Every row gives one point. Two turns around zero, p and q, are shown by what they do to some points. Where does a point land after both, in the order given? Backwards means that the second turn is done in reverse. Each puzzle has new turns, and all numbers are rounded.

Turn p:
[-0.55  0.13  0.80] -> [-0.68  0.02  0.71]
[-0.40  1.92 -2.25] -> [-0.07  2.20 -2.02]
[-0.05 -2.80  0.75] -> [-0.10 -2.87  0.36]
[1.00 0.75 0.70] -> [0.85 0.66 0.95]
Turn q:
[-0.82  1.45  1.02] -> [-0.52  1.47  1.18]
[-2.12  1.37  0.06] -> [-1.72  1.84  0.16]
[ 1.23 -1.98 -0.10] -> [ 0.72 -2.20 -0.32]
[ 1.71 -0.85 -0.98] -> [ 1.52 -1.12 -1.02]
Where do these land?
q, then p: [ 1.50  0.89 -1.96] -> [ 2.06  0.95 -1.32]
p, then q backwards: [-2.01  0.53 -0.19] -> [-2.05 -0.02 -0.37]
p, then q backwards: [ 0.31 -0.64 -1.22] -> [ 0.57 -0.50 -1.19]
p, then q: [ 1.31 -0.25  0.43] -> [ 1.07 -0.67  0.61]
p, then q: [-1.11 -0.54  2.94] -> [-1.94 -0.82  2.40]

Turn p:
[ 2.97 -0.09  0.92 -0.69] -> [ 2.11 -1.66 -1.47 -0.89]
[-1.97 -1.41 -0.90 -1.87] -> [-2.96  0.31 -0.37 -1.08]
[-0.72  0.85  0.22 -1.07] -> [-0.34  0.16  0.92 -1.20]
[-0.41 -0.84  0.58  2.23] -> [-0.05 -0.37  0.32  2.44]
[ 0.13  1.49 -0.82  1.40] -> [1.25 1.55 0.60 0.73]
Turn q:
[ 1.66 -0.59  0.53  0.21] -> [ 0.63 -1.71 -0.27  0.16]
[ 0.19  0.63 -0.59  1.55] -> [ 0.58  0.45 -0.37  1.59]
[-0.60  0.08  1.29 -3.14] -> [-1.07 -0.34  1.87 -2.67]
[-0.96 -1.32 -0.35  3.56] -> [-0.96  0.47 -2.81  2.54]
[-0.44  0.09 -1.52 -1.31] -> [ 0.85  1.26  0.03 -1.39]
[ 0.14  1.12  0.65 -0.87] -> [-0.03 -0.12  1.54 -0.23]
Where do these land?
p, then q: [-1.38 -0.89  2.50  1.03] -> [-2.34 -1.04 -1.71  0.72]
p, then q backwards: [ 1.26 -1.42 -1.07 -0.55] -> [-0.21 -1.97 -0.70  0.79]
p, then q backwards: [0.87 0.72 1.13 0.66] -> [ 1.57  0.66 -0.26 -0.05]
q, then p: [ 0.91  0.01 -2.33  0.77] -> [ 2.05  0.87 -1.36 -0.13]
p, then q backwards: [-1.66  1.58 -0.23 -1.90] -> [-1.40  0.53  0.39 -2.55]
